Rows are points. Two turns around zero, p and q, are shown by what they do to some points. Where does a point land after both, in the order given? Backwards means that the second turn is done in reverse. Each puzzle has new turns, and all numbers are rounded.

Turn p:
[-0.21  0.06 -0.24] -> [-0.09  0.22 -0.22]
[0.07 0.47 0.09] -> [-0.13  0.28  0.37]
[-0.16 -0.10  0.27] -> [-0.22 -0.24  0.01]
[ 0.30 -0.42 -0.12] -> [ 0.44 -0.25 -0.16]
Turn q:
[0.00 0.41 0.11] -> [-0.07  0.18  0.38]
[-0.10 -0.03 -0.28] -> [ 0.08  0.21 -0.20]
[ 0.21 -0.15 -0.32] -> [ 0.36  0.02 -0.20]
[-0.11 -0.23  0.48] -> [-0.36 -0.40  0.01]
Where do these land?
q, then p: [-0.13 -0.09 -0.18] -> [ 0.05  0.23 -0.05]
p, then q: [0.25 0.09 0.14] -> [-0.06 -0.26  0.14]
q, then p backwards: [ 0.03  0.66 -0.07] -> [ 0.28  0.60 -0.02]
p, then q: [-0.14 -0.32 -0.04] -> [ 0.17  0.07 -0.30]
q, then p: [ 0.01 -0.52 -0.10] -> [ 0.35  0.11 -0.38]
p, then q backwards: [-0.01  0.18  0.25] -> [-0.04  0.18  0.25]

Turn p:
[ 0.09  0.09  0.39  0.15 -0.07 -0.02] -> [-0.29 -0.04  0.27  0.10 -0.05  0.16]
[ 0.17 -0.22  0.31  0.07  0.13 -0.07] -> [-0.23 -0.26  0.17  0.12  0.16 -0.08]
[-0.31 -0.25  0.11  0.20 -0.28  0.51] -> [-0.18 -0.32 -0.22 -0.43 -0.21  0.36]
[-0.29  0.00 -0.32 -0.21 -0.20 -0.11] -> [ 0.15  0.19 -0.29 -0.14 -0.27 -0.21]
[-0.06  0.03  0.01  0.30  0.36 -0.07] -> [-0.17  0.12 -0.09  0.06  0.41  0.09]
[-0.29  0.11 -0.17 -0.42  0.07  0.13] -> [ 0.24  0.20  0.00 -0.41 -0.08 -0.21]
[ 0.68  0.24 -0.32 -0.09 -0.01 -0.37] -> [ 0.47  0.12  0.17  0.70  0.03 -0.11]
Turn q:
[ 0.13 -0.20  0.04  0.13  0.66  0.01] -> [ 0.04 -0.27  0.55 -0.01  0.35 -0.12]
[ 0.62  0.13 -0.42 -0.05  0.17 -0.20] -> [ 0.56 -0.05 -0.07  0.14  0.50  0.25]
[-0.10 -0.06 -0.41  0.02 -0.02 -0.09] -> [-0.14 -0.04 -0.25  0.05  0.32  0.04]
[-0.10  0.44  0.13  0.36 -0.05  0.26] -> [-0.10  0.56  0.20  0.21 -0.11 -0.05]
[-0.24  0.29  0.17  0.16 -0.20  0.06] -> [-0.14  0.33 -0.05  0.15 -0.26 -0.14]
[-0.12 -0.15  0.44 -0.23 -0.21 -0.29] -> [ 0.06 -0.31 -0.13 -0.02 -0.51 -0.20]
[-0.05 -0.24  0.09 -0.35 -0.62  0.04] -> [-0.06 -0.12 -0.46 -0.28 -0.45  0.25]
[-0.26 -0.04 -0.02 -0.17  0.31  0.14] -> [-0.16 -0.02  0.13 -0.28  0.15 -0.27]
[ 0.12 -0.17 -0.02  0.13 -0.04  0.06] -> [-0.05 -0.08  0.08  0.05  0.01  0.22]
Where do these land?
p, then q backwards: [ 0.07 -0.24  0.14  0.36 -0.05  0.04] -> [-0.07 -0.36 -0.18  0.16 -0.12 -0.12]
q, then p backwards: [ 0.46  0.31 -0.07 -0.59  0.31 -0.36] -> [ 0.23 -0.16 -0.64 -0.49  0.30  0.27]
q, then p: [ 0.22  0.23  0.13 -0.07 -0.27  0.17] -> [ 0.26  0.05  0.19  0.08 -0.23  0.25]
q, then p backwards: [-0.27 -0.34 -0.16  0.11 -0.12  0.38] -> [-0.33  0.00  0.40  0.32  0.00  0.11]
q, then p: [-0.33 -0.22 -0.28  0.20 -0.28 -0.02] -> [-0.01  0.18 -0.45 -0.34  0.05  0.07]
q, then p: [ 0.12  0.37  0.08  0.06  0.42 -0.15] -> [-0.21  0.07  0.28  0.42  0.23 -0.03]
q, then p: [-0.28 -0.12  0.15 -0.07 -0.02 -0.06] -> [-0.12  0.03 -0.18 -0.01 -0.20 -0.20]

Turn p:
[-0.25 -0.05  0.24  0.46 -0.32  0.42  0.10 -0.18] -> [-0.45 -0.41  0.00  0.41 -0.04  0.13  0.16  0.27]
[-0.16  0.15  0.42  0.44 -0.22  0.22 -0.18  0.30] -> [-0.20 -0.05  0.07  0.47 -0.07  0.50 -0.15  0.31]
[ 0.29  0.01  0.17 -0.27  0.15 -0.31 -0.34 -0.43] -> [ 0.31  0.14  0.54 -0.01 -0.20 -0.29  0.06 -0.26]
[ 0.31  0.32  0.08 -0.24 -0.24  0.20 -0.32 -0.19] -> [ 0.02  0.14  0.10  0.15 -0.65 -0.13 -0.03 -0.09]
[ 0.09 -0.26 -0.16 -0.27  0.21 -0.16 -0.24  0.30] -> [ 0.54  0.06 -0.13 -0.14  0.09  0.07 -0.13 -0.18]
[-0.22  0.34 -0.17 -0.25  0.08 -0.31  0.04  0.19] -> [-0.08  0.31 -0.07 -0.22  0.12 -0.09 -0.45 -0.12]
[-0.34 -0.18 -0.23 -0.19  0.18  0.10  0.25  0.21] -> [-0.06 -0.17 -0.38 -0.21  0.31  0.06 -0.10 -0.24]
[ 0.31 -0.20  0.09 -0.10  0.49  0.25 -0.02 -0.11] -> [ 0.21  0.09  0.01  0.03  0.01  0.12  0.50 -0.39]
[ 0.30  0.10 -0.08  0.23 -0.19 -0.13  0.03 -0.28] -> [-0.04  0.11  0.17  0.02 -0.14 -0.28  0.21  0.33]
[ 0.06  0.07  0.02 -0.29 -0.18 -0.16  0.32 -0.01] -> [-0.14 -0.02  0.05 -0.45 -0.13 -0.05 -0.08  0.02]
[-0.39 -0.29 -0.38  0.48  0.02 -0.11  0.35  0.20] -> [-0.12 -0.20 -0.36 -0.02  0.68 -0.05  0.01  0.37]
Turn q:
[ 0.02  0.11  0.04  0.36 -0.12 -0.42 -0.13  0.01] -> [-0.04 -0.21 -0.22  0.24 -0.15 -0.05  0.39  0.15]
[ 0.03 -0.13  0.18 -1.23  0.10 -0.11 -0.01 -0.08] -> [ 0.70  0.47  0.52 -0.55  0.30 -0.15  0.15 -0.43]
[ 0.13 -0.17  0.18  0.34  0.40  0.04  0.55  0.02] -> [-0.24 -0.35  0.03  0.09  0.40  0.55 -0.08 -0.04]
[ 0.05  0.18 -0.27  0.23  0.12 -0.09 -0.17 -0.20] -> [-0.04 -0.06 -0.35  0.25  0.08 -0.23 -0.03 -0.01]
[-0.17 -0.05 -0.32  0.35 -0.13 -0.04  0.12  0.14] -> [-0.28 -0.32 -0.26 -0.12 -0.19 -0.05 -0.08  0.08]
[-0.06 -0.12  0.08  0.02 -0.23  0.17  0.00 -0.25] -> [ 0.08 -0.07  0.19  0.15 -0.23 -0.02 -0.20 -0.09]
[ 0.14  0.25  0.07 -0.59 -0.24  0.21 -0.03  0.09] -> [ 0.26  0.58  0.09 -0.25 -0.17  0.05 -0.04 -0.20]
[ 0.18 -0.22 -0.01  0.16  0.06  0.09 -0.15  0.16] -> [ 0.04 -0.05 -0.01  0.01  0.06  0.06 -0.12  0.38]
[-0.32  0.13  0.05  0.36  0.03  0.16 -0.17  0.11] -> [-0.48  0.01  0.03  0.16 -0.11 -0.16 -0.02  0.16]
Where do these land?
q, then p: [ 0.00 -0.22 -0.06 -0.26  0.04  0.11  0.35  0.32] -> [ 0.07 -0.12 -0.05 -0.08 -0.29  0.08 -0.04 -0.49]
q, then p: [ 0.27  0.32  0.10 -0.02 -0.37 -0.21  0.25  0.40] -> [-0.38 -0.12 -0.48 -0.21 -0.37 -0.10  0.07  0.04]
q, then p: [-0.05 -0.03 -0.11  0.40 -0.31 -0.29 -0.09  0.34] -> [ 0.02 -0.31 -0.39 -0.32  0.07  0.08 -0.20  0.28]
q, then p: [-0.39  0.08  0.11 -0.05  0.29 -0.05 -0.29 -0.17] -> [-0.13  0.14  0.40 -0.07  0.41  0.03 -0.09  0.02]
p, then q: [ 0.32 -0.05 -0.28 -0.04  0.49 -0.03 -0.18  0.07] -> [ 0.15  0.11 -0.46  0.20  0.17  0.25  0.00 -0.29]
q, then p backwards: [ 0.15  0.38 -0.30 -0.01 -0.11  0.24  0.38 -0.12] -> [-0.20  0.25 -0.09 -0.37  0.17  0.29 -0.04  0.35]
p, then q backwards: [ 0.40  0.25 -0.23  0.00  0.26 -0.12 -0.20 -0.43] -> [-0.21  0.31  0.14 -0.38 -0.12 -0.11 -0.48 -0.13]
p, then q backwards: [-0.39 -0.23  0.31 -0.27 -0.03 -0.01  0.11 -0.36] -> [-0.48 -0.30  0.01  0.04  0.10 -0.04  0.36 -0.24]
q, then p: [-0.38 -0.29 -0.07  0.00 -0.21  0.41 -0.40 -0.07] -> [ 0.25 -0.03  0.43  0.08 -0.06  0.18 -0.52  0.21]
q, then p: [ 0.08 -0.21  0.53  0.26 -0.04 -0.04  0.05  0.03] -> [-0.17 -0.21 -0.06  0.14  0.02  0.50  0.20  0.13]
